Each row of a before or after table is a point. One or more steps were done to the points. Then noise was added and the rows were shuffled. The steps act on columns, c1 being the first. What was done? A step turns or swaps two columns, mirrors them in a line or flattens them onto one, adds a multiple of one to another, or multiplies or shifts one. Angles are multiples of 10 degrees, from the lower column toward the higher: turns from -170 to 170, lines from 10 to 170 but not 90. Use the fewest steps. Two steps may share a column if one is a turn and the other turns, adds or multiplies; they go together, in the order done. Otherwise the lowest column goes first.

Before:
[[-0.30  0.72  0.58]
 [-0.26 -0.11  0.15]
 [ 0.21 -0.01 -0.89]
 [ 0.11  0.51  0.13]
 [-0.66 -0.13  0.58]
 [ 0.07 -0.21 -0.23]
 [-0.05 -0.39 -0.07]
 [-0.04  0.10 -0.43]
 [ 0.23 -0.36 -0.55]
 [-0.95 -0.50  0.40]
 [ 0.19  0.47  0.06]]
After, 11 rows:
[[ 0.54  0.14  0.67]
 [-0.33  0.23 -0.07]
 [ 0.72 -0.23  1.09]
 [ 0.51  0.18  0.55]
 [ 0.10 -0.02  0.07]
 [-0.50 -0.92  0.86]
 [-0.10 -0.23  0.65]
 [ 0.00  0.22 -0.44]
 [-0.14 -0.70  1.05]
 [-0.19  0.09  0.22]
 [-0.39 -0.09  0.42]]
Steps: swap c1 and c2; shift c3 by 0.50

Before (14 x 9):
[[-0.38 -0.13 -0.04  0.11  0.38 -0.30 -0.05 -0.89  0.04]
 [-0.12  0.61  0.66 -0.35 -0.68 -0.70  0.56 -0.37  0.45]
 [-0.61 -1.03  0.09  0.11 -0.11 -0.77 -0.10  0.75 -0.11]
 [-0.66 -0.51 -0.17  0.02  0.08 -0.64 -0.22  0.54 -0.01]
 [ 0.02  0.38  0.17 -0.48 -0.60 -0.53  0.97 -0.13 -0.13]
 [ 0.28 -0.19 -0.17 -0.14  0.50 -0.38 -0.26 -0.31  0.23]
 [ 0.02 -0.13  0.39  0.09  0.17  0.04 -0.03 -0.45  0.06]
 [-0.71 -0.44  0.25 -0.06  0.63 -0.79  0.06  0.65 -0.22]
 [-0.15  0.12  0.25 -0.42 -0.63 -0.48  0.97 -0.25  0.09]
 [-0.50 -0.58  0.12  0.41  0.22 -0.77  0.38  0.45  0.11]
 [-0.04  0.09  0.12  0.10  0.34  0.15  0.22 -0.31  0.46]
 [-0.15  0.46 -0.13  0.31  0.11  0.02 -0.09 -0.39  0.05]
 [-0.30 -0.15 -0.37 -0.01  0.52 -0.06 -0.13 -0.48  0.62]
 [-0.33 -0.63 -0.07  0.49  0.24 -1.08  0.04  0.54 -0.06]]
After, 14 rows:
[[ 0.01 -0.51  0.13  0.27  0.78  0.60 -0.82 -0.10 -0.11]
 [-0.58 -1.06  0.17 -0.04  0.07 -0.09  0.80  0.69 -0.13]
 [-0.15 -0.27  0.68  0.27  0.76  0.95 -0.44 -0.32  0.44]
 [ 0.33 -0.27 -0.16  0.21 -0.41  0.21  0.39 -0.29  0.21]
 [-0.71 -0.72  0.23  0.33 -0.61  0.36  0.37  0.66 -0.21]
 [-0.21  0.33 -0.09 -0.34 -0.20  0.29 -0.15 -0.35  0.03]
 [ 0.00 -0.08  0.31  0.06 -0.20 -0.12  0.02 -0.47  0.06]
 [-0.50 -0.95  0.18 -0.30 -0.32  0.18  0.16  0.47  0.16]
 [-0.25 -0.65  0.25  0.27  0.69  0.43 -0.75 -0.22  0.05]
 [-0.65 -0.59 -0.22  0.00 -0.11  0.15  0.56  0.59  0.03]
 [ 0.02  0.04  0.14  0.01 -0.38  0.01 -0.31 -0.37  0.42]
 [-0.45 -0.16 -0.07  0.07 -0.35  0.20  0.17 -1.00  0.01]
 [-0.32 -1.04 -0.06 -0.49 -0.44  0.38  0.50  0.54 -0.09]
 [-0.35 -0.03 -0.41  0.00 -0.44 -0.03  0.24 -0.47  0.62]]
Steps: turn c2 and c6 by 140 degrees; turn c2 and c7 by 150 degrees; turn c4 and c5 by -160 degrees; add 0.3 times c3 to c4

Before:
[[-0.32  0.19 -0.19  0.06 -0.23 -0.65  0.24 -0.02 -0.34 -0.12 -0.07  0.43
  -0.12 -0.34]
 [ 0.27  0.32 -0.10  0.22 -0.20 -0.05  0.38  0.32 -0.61  0.09 -0.40  0.50
   0.39  0.34]
 [ 0.33 -0.10 -0.06 -0.67 -0.55  0.01  0.08  0.07 -0.46 -0.15  0.38  0.28
  -0.13 -0.11]
 [ 0.32 -0.18 -0.11  0.27 -0.52 -0.37  0.02  0.09 -0.45  0.03  0.51  0.51
   0.21  0.02]
 [ 0.33 -0.13 -0.12 -0.36  0.32 -0.32  0.41  0.30 -0.25  0.19  0.08  0.21
  -0.04 -0.03]
 [ 0.18  0.03 -0.08 -0.16 -0.18 -0.17 -0.83 -0.05 -0.21  0.17 -0.42  0.56
   0.03 -0.28]
 [ 0.30 -0.14  0.18 -0.05 -0.56 -0.60 -0.08  0.03 -0.17  0.06 -0.36  0.14
   0.42  0.27]
 [ 0.20  0.33 -0.01 -0.16  0.52 -0.10  0.32  0.72 -0.39 -0.24  0.64 -0.22
   0.34  0.34]
 [-0.03  0.03 -0.10  0.27 -0.12 -0.42  0.43  0.44 -0.16 -0.48 -0.14  0.55
  -0.20 -0.89]
 [-0.15  0.03 -0.09 -0.07  1.35  0.00  0.23  0.19 -0.24 -0.70 -0.17  0.23
  -0.14  0.19]
 [ 0.29  1.02  1.30  0.25 -0.47 -0.54  0.47  0.17 -0.30  0.06 -0.05  0.46
  -0.22  0.34]
 [ 0.10 -0.05  0.03  0.06 -0.32 -0.11 -0.12  0.34 -0.43  0.15 -0.31  0.26
  -0.24  0.36]]
After, 12 rows:
[[-0.45  0.04 -0.06 -0.35  0.24  0.03 -0.62 -0.03 -0.17 -0.01 -2.04 -0.39
  -0.10  0.33]
 [-0.57 -0.17 -0.13  0.56  0.38 -0.29 -0.15  0.09 -0.44 -0.32  1.47 -0.29
  -0.16  0.22]
 [-0.41 -0.12 -0.09 -0.72 -0.11 -0.23  0.35  0.33 -0.18  0.33  0.66 -0.03
  -0.21  0.22]
 [-0.47 -0.09 -0.04 -1.38  0.30  0.09 -0.05  0.06 -0.30 -0.49  1.13 -0.07
  -0.37  0.11]
 [-0.27  0.04 -0.11  0.54 -0.22  0.24  0.43  0.44 -0.07 -0.46  0.04 -0.47
  -0.20  0.96]
 [-0.35 -0.12  0.20 -0.16  0.44 -0.63  0.04  0.04 -0.30 -0.31 -1.12  0.05
   0.10  0.19]
 [-0.21 -0.03  0.04  0.14  0.34 -0.33 -0.03  0.35 -0.20 -0.13 -0.98 -0.15
  -0.42 -0.21]
 [-0.50  1.02  1.29  0.47  0.39 -0.65  0.47  0.18 -0.12 -0.25  0.33 -0.24
  -0.29  0.11]
 [-0.06  0.32  0.00 -0.32 -0.57 -0.31  0.08  0.70 -0.42  0.15  2.13  0.28
  -0.06 -0.18]
 [-0.01  0.00 -0.12 -0.13 -1.48 -0.14  0.28  0.20 -0.09  0.31 -0.25 -0.27
  -0.26 -0.17]
 [ 0.06  0.18 -0.19  0.10  0.09 -0.29  0.26 -0.01 -0.21 -0.25  0.06 -0.51
  -0.29  0.67]
 [-0.46  0.32 -0.09  0.45  0.20 -0.26  0.50  0.26 -0.65 -0.06 -0.73 -0.31
  -0.17 -0.22]]
Steps: turn c1 and c12 by 150 degrees; multiply c4 by 2; mirror c5 and c10 in the line at 70 degrees; mirror c6 and c14 in the line at 160 degrees; turn c7 and c11 by 20 degrees; multiply c11 by 3; multiply c13 by 0.7; turn c9 and c13 by 40 degrees

Before (8 x 24):
[[ 0.41  0.36  0.20 -0.10  0.05  0.48 -0.14 -0.75 -0.50  0.35  0.40  0.41
   0.14  0.24  0.16  0.45  0.25  0.35  0.22  0.11  0.56 -0.12 -0.22  0.11]
 [ 0.02 -0.54 -1.00 -0.07  0.91  0.02 -0.16  0.51 -0.17 -0.39  0.29 -0.41
   0.05  0.55  0.02  0.11  0.16  0.07 -0.13  0.27 -0.42 -0.06  0.66 -0.01]
 [ 0.52  0.14  0.24 -0.01 -0.05  0.85 -0.65 -0.71 -0.14  1.10  0.06  0.14
  -0.38  0.28  0.09  0.23  0.52  0.37  0.43  0.12  0.21  0.10 -0.10  0.06]
 [-0.26 -0.42 -0.72 -0.39  0.07 -0.05  0.19  0.53 -0.13  0.00 -0.54 -0.15
   0.08  0.63  0.15 -0.63  0.35  0.25 -0.05  0.37  0.10 -0.02  0.87  0.09]
 [-0.17 -0.71 -0.24 -0.16  0.68  0.02  0.11  0.57 -0.44 -0.18 -0.78 -0.11
  -0.05  0.32  0.17 -0.15  0.25 -0.12 -0.23  0.61 -0.22 -0.26  0.70 -0.06]
 [-0.11 -0.28  0.93  0.00 -0.24  0.02  0.20  0.38  0.48 -0.27 -0.60 -0.26
  -0.45 -0.06  0.46 -0.06 -0.38 -0.27  0.14 -0.67 -1.38  0.35  0.18 -0.13]
 [ 0.39  0.16  0.52 -0.12  0.40  0.44 -0.27 -0.41 -0.22  0.88  0.57  0.25
   0.16  0.20 -0.27  0.38 -0.27  0.38  0.76 -0.09  0.07 -0.04  0.02 -0.24]
 [ 0.62 -0.19  0.74  0.42 -0.31  0.19  0.24  0.24  0.57 -0.24 -0.26 -0.28
  -0.84 -0.07 -0.14 -0.60 -0.55 -0.63  0.28  0.18 -1.19  0.39 -0.22  0.21]]
After (8 x 24):
[[-0.30 -0.42 -0.68  0.26  0.08 -0.04  0.20  0.59  0.01  0.01 -0.55 -0.21
   0.06  0.63  0.17 -0.64  0.38  0.25 -0.08  0.24 -0.29  0.07  0.86  0.09]
 [-0.06 -0.56 -0.99  0.39  0.93  0.02 -0.16  0.30 -0.18 -0.38  0.27 -0.40
   0.04  0.56  0.04  0.10  0.14  0.04 -0.14 -0.03 -0.33 -0.41  0.67 -0.01]
 [ 0.84 -0.19  0.71  0.47 -0.32  0.20  0.23 -0.25  0.20 -0.24 -0.26 -0.09
  -0.84 -0.08 -0.15 -0.60 -0.56 -0.63  0.29 -0.73 -0.60 -0.85 -0.23  0.19]
 [-0.38 -0.70 -0.25  0.44  0.69  0.05  0.09  0.40 -0.28 -0.20 -0.78 -0.11
  -0.03  0.32  0.17 -0.14  0.24 -0.10 -0.25  0.39 -0.49 -0.32  0.72 -0.05]
 [ 0.08  0.35  0.19 -0.72  0.07  0.46 -0.11 -0.34 -0.64  0.34  0.41  0.89
   0.13  0.22  0.15  0.48  0.24  0.32  0.21  0.38  0.08  0.44 -0.21  0.11]
 [ 0.13 -0.28  0.94  0.34 -0.25  0.04  0.21  0.19  0.48 -0.25 -0.60 -0.20
  -0.46 -0.07  0.45 -0.05 -0.40 -0.26  0.14 -1.20  0.10 -1.03  0.16 -0.10]
 [ 0.25  0.14  0.49 -0.42  0.38  0.44 -0.27 -0.09 -0.36  0.88  0.57  0.70
   0.13  0.20 -0.26  0.39 -0.27  0.40  0.75  0.01  0.11  0.03  0.03 -0.23]
 [ 0.38  0.14  0.25 -0.63 -0.05  0.84 -0.65 -0.38 -0.39  1.12  0.03  1.01
  -0.38  0.28  0.07  0.25  0.53  0.35  0.43  0.09 -0.11  0.23 -0.10  0.02]]
Steps: turn c1 and c9 by -30 degrees; turn c4 and c8 by -60 degrees; add 1 times c6 to c12; turn c21 and c22 by 60 degrees; turn c20 and c21 by -60 degrees
